Every row gives one point. Before rounding, the points of a table are all equally far from one centre. They may lie mostly on one side of it. Where is the centre, to within rounding?

Points:
[[ 37  -9   6]
 [-45  22  51]
 [  8  20  -9]
 [ 21  23  19]
 [-37  15  65]
 [  0  35  18]
 [-34 -34 -28]
 [-14 -33 -31]]
Centre: [-16 -20  24]

Points:
[[  0 -20 -21  -4  12  29  27  47  21]
 [-26  12 -48  33  -2  56  14  -3  -9]
 [-39 -61  -5  -6 -31  -8   5  24 -26]
 [ -3  -9 -40   6  -7  69  33 -10  -6]
 [-46  -9 -38  27  21  17  22 -10  -5]
 [  0 -21  20   4  22  15  -2 -45 -19]
 [  6 -33 -54  -6 -56  15 -28 -40   2]
 [-50 -12 -14  20  14  60  30  26  24]
 [-13  33  -2  20 -15  65 -57   9  -1]
 [-17 -21 -11  50 -29  -8 -54 -13 -21]
 [ -5  28 -39  32 -49  53 -11 -23  -1]
 [-40 -57  19  -8 -52  51   1 -18 -34]
 [-59  11 -21  -4  19  17  17 -25  27]]
Centre: [-22 -22  -4   4 -23  31 -17  -4  16]

Points:
[[-21 -24   1  25 -21   4  -8  25  15  21 -88  40  52 -30 -40 -33  -7 -20
  -11  -4]
 [-53  16  -3  -1   4  17 -20  31  -7 -47 -37  53  34  -8  16 -12  19 -39
  -17  -4]
 [ -4   8  24  16 -54  16 -17 -36 -42 -11 -45   9  31 -65 -24  16  -3  -2
   12 -20]
 [ -5  11  40  44 -28  27 -11 -29 -51  29 -37  67  31 -24  -8 -24  13   6
  -27   4]
 [-46   0  28  12 -21  32 -42  31 -27   3  26  70  50 -30 -25   7  -8 -51
  -18   4]
 [ 10  -3  36 -11 -19 -13 -11 -43 -33   9 -54  13  43 -43 -39 -13 -18 -27
  -33 -30]
 [  1  16  -7   3  12 -21  28  -3 -20   6 -14   4  32  -8 -24  -7  11 -64
   51 -19]
 [ -2  20 -10 -13  29  44  16 -17  -8   8 -23   6  37 -39 -17 -27  44 -21
   42 -28]
 [-10 -16   2  -6  20  27 -47 -13  26   6 -18  74  35 -36 -13 -54  16 -27
   34   8]
 [ 21  17  33   6 -43  40 -12   9 -20 -11 -18  15  71 -37 -64   4 -15 -21
   49   1]
 [ 36  30  10  13  -6  14  20  21 -42 -45 -17  69 -11 -20 -19  -5 -10  15
   20  10]
 [ 19  27  11  -6  23 -48  -8  14 -21  -4   1  41  34 -25 -20 -41  26 -62
   27 -24]
 [-21  39 -11  17 -26  63  -1   6 -28 -32 -33  32  38 -56  -1   5   6 -31
   17 -20]
 [-36   2  25  21  43  40 -20 -34  -4  16 -44  68   8 -18 -18 -22  11  -4
   14 -10]
 [-12  57  29  -2 -18  -6  15  -9  -4  11 -14  75  81 -52 -24  -3  15 -37
   32  -7]
 [  4  49  20   1  -4  38  44 -31   4   1 -12  29  22 -42 -54 -18  -4 -44
  -16 -18]
 [ -3  29  29  62  15 -14 -29 -39  10   7 -25  37  29 -18 -46 -15 -13   7
   -3 -26]
 [  9   4  11   4 -48  -6 -31  54  39  -3   1  52  27 -39 -16  55   9 -17
   -1  15]
 [  5  -1  48  12  49  32 -12  59 -12  -8  31  30  58 -17 -40  -3  13   1
   21  12]
 [ -7 -11  15  13   3  60  24  16   2 -22 -22  22   9 -35 -49  26  11 -63
  -10 -27]
 [ 12  20   1   8 -27  47 -31  11 -38 -13   7  19  26 -86 -27  27  17 -37
   19   7]
 [-14  -8  35  33  -9  62   3   7  -3 -15 -31  10  53 -48 -35 -52  20 -40
    4 -20]
 [ 10   4  16  19  25  32 -64  -2 -12 -10 -25  20  42 -30 -43 -46  42 -31
  -11  27]
 [ -3  32   0 -35 -17  -2 -31 -20 -40   5   0  80  28 -33   9   1  -4 -53
  -16   3]
 [  0 -15  22  22  12  15 -19 -30   9 -47 -49  24  60 -66 -10 -10  28  -8
   19  14]
 [  3  -9   2  29  -2  48 -23  17 -19 -48 -33  25  10 -35 -47  -2  -7 -53
  -28 -25]]
Centre: [  2   5  18   2  -4   8  -7  14  -5   5 -14  36  30 -30 -21  -4   6 -11
   0  -1]

Points:
[[ -8 -40  42  -4  12   4 -44  13  22  67 -46 -10 -34 -15   6 -23  43  37
  -28 -44   6  45  15   7]
 [-17 -31  63 -24  37 -17 -46  15 -22  34  13 -52 -10 -16 -37  31  57 -21
   -2 -57 -44  14 -12 -29]
 [-55 -37  37 -45   6  -2 -32  -7 -14   9  50 -19  -8 -52   2  16  12 -33
  -15 -62 -19  39  39  30]
 [-26 -26  10   5   5  -3 -47 -20  -6  12  22   2 -11 -36  23   2 -12 -14
   26 -35 -74  -4   6  27]
 [-19 -37   3 -23 -46  12 -63  21 -39  19  15  25   1  27 -19  26  41   6
    5 -18 -14  40   2 -10]
 [ 12 -43  47 -40 -40  -2 -41   8 -33   7  38   1 -25 -29 -26  22  38 -37
  -12 -37 -32  24  22 -45]
 [ 11 -38   1   5  -4 -27 -32  38 -26 -16  26 -15  -4  -3 -55 -23  34 -21
    0 -70 -58  18   4  48]
 [  1 -50  46 -31 -14  44 -45  10  25  33  27  -4  31 -25 -18   8  35   3
   -3 -44  -6  23 -13 -38]
 [ 23 -39 -34 -50 -13  -7 -48 -21   5  21   8 -24  25  20  -9 -23  15 -14
   -5 -31 -59 -14  -2 -11]
 [ 10 -14   6 -10  18  23 -33  10   7  54   9 -57  16  15 -47  20  32  -6
   37 -43 -14  41  19  -8]
 [ -1  -5 -25   5  -8  31 -27 -34   0  72 -13 -45 -19   3 -48   5  44  15
   -5 -27 -34 -12  40  -6]
 [ 31  -8  10 -27 -12 -12 -30  -3  16  46   5 -21 -28   6 -19  -4  69 -13
  -28 -67 -48  34 -19 -46]
 [ 18  14   2   9   3   9 -44   6 -23 -26  10 -11 -75 -10  12 -43  71   7
  -34 -53 -11  17  36  22]
 [ 29 -16  10   4   5  10 -57  26 -18  54   1 -61 -51   6 -51  27  23  10
   -7 -61  15 -15  33   8]
 [ -5 -57   7 -21  28  -6 -53  -7  12  42  24  23 -26 -20 -42  26   0   7
    9 -45 -36  67 -11  -6]
 [ -1  -2 -18   2   4  24 -14 -29  13  12  30 -25 -21 -18  -3 -11  12  -6
   17  10 -45  50  53  14]
 [ 13 -31  13 -37  12  41 -24  10  19  25  16 -56   3  -7 -27 -36  78 -43
  -27 -18 -29  33 -17   6]
 [-27  -8  20 -42 -37  13 -56 -18  -1  48  20   6  -9  -8 -46  -4  33 -40
  -45 -35 -26  23  -7 -52]
 [  4 -57  11  -3 -10 -32 -12  18   1  50  24 -44 -51  15 -28  20  46   3
   10 -14  11  38 -17   8]
 [  8 -44  44 -44  11  15 -10 -31  10  63   3 -50  -4 -16  -8  28  28 -18
  -41   2 -17  24  13   8]
 [ 27  -2  49 -17  26 -41  -1  38 -18   0   6 -44 -34 -56 -22 -23  59 -30
  -19 -55 -27   5 -21 -36]
 [ 10 -72  24  -2   4 -11 -34  -9  14  35   6 -33 -20  20  29   4  27 -10
  -36 -58 -39  -4  20  20]
 [ -4 -39  -9  20   5  12  12   9 -20  66  20 -76 -13  20   0   4  40   7
   -6 -43 -10  14   0  17]
 [ 16 -15  32  31   8   3 -47  23  25  18  -3  -7  -6  -8 -43 -21  29  -9
   17 -15 -50  59   0  -1]
 [  9 -22 -13 -32 -19  37 -40  18   9  17 -33 -37  -1 -28  37 -14   4  27
   -7   1 -47  16   2 -52]
 [-15 -30   5 -46 -14  14 -40 -11  -7  58  -6 -31  15   7 -53   5  -3   4
   38 -60 -33  16  33   3]
 [ 30  10  -3 -55  41  12   5  16  31  16 -35 -49 -18  -5 -36  31  41   2
   -6 -25 -24 -18 -36 -27]
 [  8 -18  35 -13  -5  46 -45  21   8  28  27   7 -27   4 -16  -6  53  -4
    4 -38 -70  32  18 -43]
 [-11 -24  16  -5  15  12 -32  13  26  71 -33 -34  -2  12 -23  -2  52 -32
   15 -73 -15  -1  22  -9]]
Centre: [-13 -15  -1 -25  14   5 -21  16 -15  10   0 -14 -23 -23 -21  -7  21   4
 -21 -32 -11   6   6  -3]

Points, 28 rows:
[[  1  -7  46 -11 -52  -2 -19  40  -2 -30   5 -41 -19  55  22  33 -11 -37
   16  42 -35  -7  28 -12]
 [-28  -2  29   1 -75  11 -47  29 -61 -27   0 -17  18  34 -18   4  17 -21
  -15  -9 -15 -28  27 -18]
 [ 21  -4  35  20  -8 -32 -49  30 -34 -32 -18 -32  21  70 -18  -4  15 -26
  -42   0  -9 -21  -1 -18]
 [ -1   7  32 -14 -58   2 -47  46 -48 -27  40   8   6  14 -10  16  34 -15
  -29  -2 -40  25  39  15]
 [ -3   3  35  19 -62  -3 -34  23 -42 -21 -22  -3   4  40  30  14 -20 -41
  -48  35 -40 -35  -1   5]
 [ 30  38  19  -5 -48  17   3  25 -34 -46  -1  13  10  40   5  49  -1 -28
  -59   8 -15 -39  33 -23]
 [ 11  18  53  25 -49  22  15  66 -55 -16   8  30   7  41   1  16   6 -10
  -38  34 -13 -39  15  -2]
 [ 21 -19  20 -19 -44  20  24  31 -44 -38   3 -38  19  35   2  24   3   0
  -45  33 -50 -36  20 -15]
 [-29  22  41   0 -40  16 -16  21 -51 -41 -13 -19  -1  32  30  -1 -46 -16
  -32 -16 -14  15  38   8]
 [ 20 -16  30  -3 -51 -28 -46  58 -19 -44   5  -5  23  50 -16 -17 -16  -3
  -35   5 -19 -44 -27   4]
 [ 23  -1  35   3 -46  11 -22  26 -33 -33  -6   5   3  41  15  49  -4   6
  -49  25 -15 -41  58  48]
 [ 12 -18  34  28 -61   2 -34  22 -54 -13  27  22  17  28  -4   8   8 -22
  -19   6 -22  -9  14 -42]
 [  2  38  32  -4 -65  -6 -38  29 -51 -43  -5  19   4  26  13  35  24  -8
  -26  51 -40 -10  16   7]
 [ -7   2  19  -6 -23   4 -29  19 -42 -18  12  36  34  -1   5 -37  38 -13
   -1  26 -36 -27  13 -20]
 [ 50 -13  15  -7 -19   9  -2  33 -10 -30  -7 -56  26  12  57  -1  24 -58
  -54   9  -3 -37  11   6]
 [ -8 -29  -3 -20 -47  34 -29  35 -28 -64 -27 -39  14  12   2  20   6 -35
  -36  25 -19 -37  32 -16]
 [ 19   9  27  12 -30  11 -69  32 -14 -40  -6   2  46  31 -14  -9 -43 -21
    5  34 -11 -50  13  18]
 [ -2  18  52 -36 -56  14 -29  26 -18 -39  21 -10  21  60 -13  29  13 -24
  -12  25 -20 -30  39  35]
 [ 15 -15  25   5 -43  11 -41  44   5 -50  25   8 -13  49  -2  47   3  10
  -48  15 -20 -42  54  -7]
 [ 41   4  45 -13 -45   2 -53  26 -52 -41  20 -18   4  61  10   6   3   0
  -50 -16 -27  -2  43   6]
 [ 40  33  33 -34 -45  10 -45  22 -40 -15  24 -18  16  49 -10  56  -3 -28
  -39  34 -36 -11  19   6]
 [ 25  15  55   5 -36  20 -23  50 -23 -13   8 -28  32  28  19   4  17 -19
  -32 -16 -73 -29  44  27]
 [ 34 -30  29  17 -39  40 -61  13 -43   4 -13  -6 -25  10  20  27  21  -8
  -28   4  -7 -16  68 -16]
 [ -5  12  49 -26 -52  43  22  25 -24 -14  -4  -2 -12  60  28  10   7 -17
  -52  32 -25 -16  20 -11]
 [ 23   3  60   3 -14  34 -37  29 -19  -9  28  25  20  25  30   6 -37  -4
  -55  24 -39 -23  30 -14]
 [ 18 -13  58 -13 -56  20 -30  26   6 -35  14  11  12  35  -2 -19 -25  -6
  -24   5 -49 -49  41  11]
 [ 27   9  -1  -5 -22  19   2  12 -26   1   6  22  19  50 -10  23 -21  -4
  -44  58 -11 -53   3 -14]
 [-12   3  54 -12  -3  36 -40  31 -15 -53  -7 -29  19  30  22  -8   0 -32
  -27  37 -43 -32  54  32]]
Centre: [ 19  17  24   5 -18  20 -23  27 -13 -21   9 -25 -18   2  -1   3   6  -5
 -18  10  -1 -18   0  10]

Points, 29 rows:
[[-22  18 -15  -6  31 -35  15 -59  30 -12  54 -30 -23 -18 -13   3 -26  -5
  -16 -29 -17 -22 -18 -56]
 [ 35 -15 -15 -27  47  18  14  11  53  -5  37  17 -12 -12  -8  37  11  47
   12  11 -11 -28 -24   8]
 [ 19 -29   4  48  22 -48  22 -12  86 -47 -17  -6   9 -34 -42  31 -38  38
  -26 -47  34 -23 -19 -16]
 [  6  15 -27   7  17  15  16  -1  36 -15  43  -4  -5   2 -28  81  13   7
  -26   9  40 -56 -11 -11]
 [ -3  41 -17 -22  39  -5  -6   7   4 -45  35  -8   1 -21 -13  49 -49   5
  -22 -18 -11 -28 -39 -41]
 [-33  -1 -44  -2 -25  -8  34  12  58 -32  25 -14  10  -5 -28  53 -28  42
  -22 -64 -13 -38  12 -53]
 [-14 -17 -54   3  29 -17  39   5  57 -77   4 -21 -33  16 -40  29 -24  50
   -7  -2   8 -42 -10 -19]
 [-24 -28   0 -27   3  37   2 -31  34 -33   2 -11  10  22  14  56  -3  17
    1  17 -11  -1 -31 -28]
 [ 12   9 -36   6  34 -15  35 -23  31 -48  29 -13 -51 -45 -17  28 -10  32
  -22 -13  21 -50 -10 -43]
 [-37 -25 -58 -16  12  -8  48 -37  62 -40  20  -2 -19 -19 -21  39  -9  14
  -18 -10  30 -29 -32  20]
 [-34   9 -15 -28  24  10  38   9  21 -56  22  20 -15 -22  12  48  -6  54
    6 -11  38 -38   4   8]
 [  3  16 -52  -6  13  17  18 -19  53 -26  23  -9 -20 -40 -17  44  33  24
  -59 -14  17 -11  10  17]
 [-21 -17 -49   6  42   3  38  -3 -12 -21  27  -1 -30  19 -33  42 -29  54
   -1 -26  15   6 -10 -33]
 [-14  10 -52  -3  65 -30 -12 -13  27 -59   4 -13  -4 -28  18   4 -16  32
   39   2  -3 -34 -24 -26]
 [  3  28   8  22  17 -32  46 -13  58 -46  40 -15 -35 -26 -16  24 -13  58
  -34 -30  43   0 -25 -38]
 [-20 -38 -29 -18  22   4  16  10  24  -2  58 -20 -26 -59 -18  41 -35  25
   10  19  20  -9 -16 -36]
 [ -1 -10 -46  -7  31 -21  21 -20  23  -9   0  -7 -54 -63   2  49 -25  56
   -5 -16 -19 -45  24 -19]
 [-28  13 -51   4  26 -20 -21 -12  42 -46  15 -13 -31 -21 -47  15 -19  16
   14 -21 -42 -64 -16 -38]
 [-15 -25 -36  37   0  -4  51  -2  35 -32  -8 -11 -23 -25  17  74  -2  -6
   -8 -20  18  -8 -43  -4]
 [  4  12 -33  10 -11 -14  11   0  50 -49  43   8 -27 -41   6  36 -29  52
    3  27 -11 -27  -7 -15]
 [-13  12 -39   4   7  10  27 -23  45 -59  24 -51 -21   9 -11  33  -3  31
    6  -8   2 -16 -51 -59]
 [-29 -37   1  -2   3 -30  36   3  40 -24 -18  19 -11 -49  11  69 -24  16
  -11  19 -11 -22 -30 -19]
 [-15   0 -17  31  18 -13  27 -45  31 -44  44 -25  -1 -15  32  17  -6  48
    4  14  14 -19 -50 -36]
 [-14 -21 -48  15   1 -37  -1   5  22 -28  26   7  20 -21 -31  -5 -32  35
  -25   0 -42 -31 -73 -21]
 [-11   6 -36  -1  15  -5  29  13  21 -50  15 -16 -21   8 -25  69 -13  55
  -53  -1  24  -5 -54 -30]
 [  9   2 -42  25  25 -62  -5 -32  42 -14  54 -20   7 -24   2  -8 -44  71
  -35   3  15  -1  -6 -36]
 [ 12 -11 -20 -17   6   0   7 -45  51 -19  40  20   8 -34  19  43 -24  41
    3 -22   4 -47 -35 -36]
 [ -4 -18 -22   0  17  15  24  13  58   8  22 -15  -2  47 -34  58 -16  40
  -13 -15  26  17 -12 -67]
 [ -9   6 -55   0   2 -27   2  16  22 -14  20 -26 -12  19  -7  48 -52  17
  -49 -27  17 -73  -9 -71]]
Centre: [-16  -2  -5   5   8 -17  -5   8  35   5  -8 -35  -1  -7 -10   9 -17  32
 -13 -22  16 -24 -10   0]
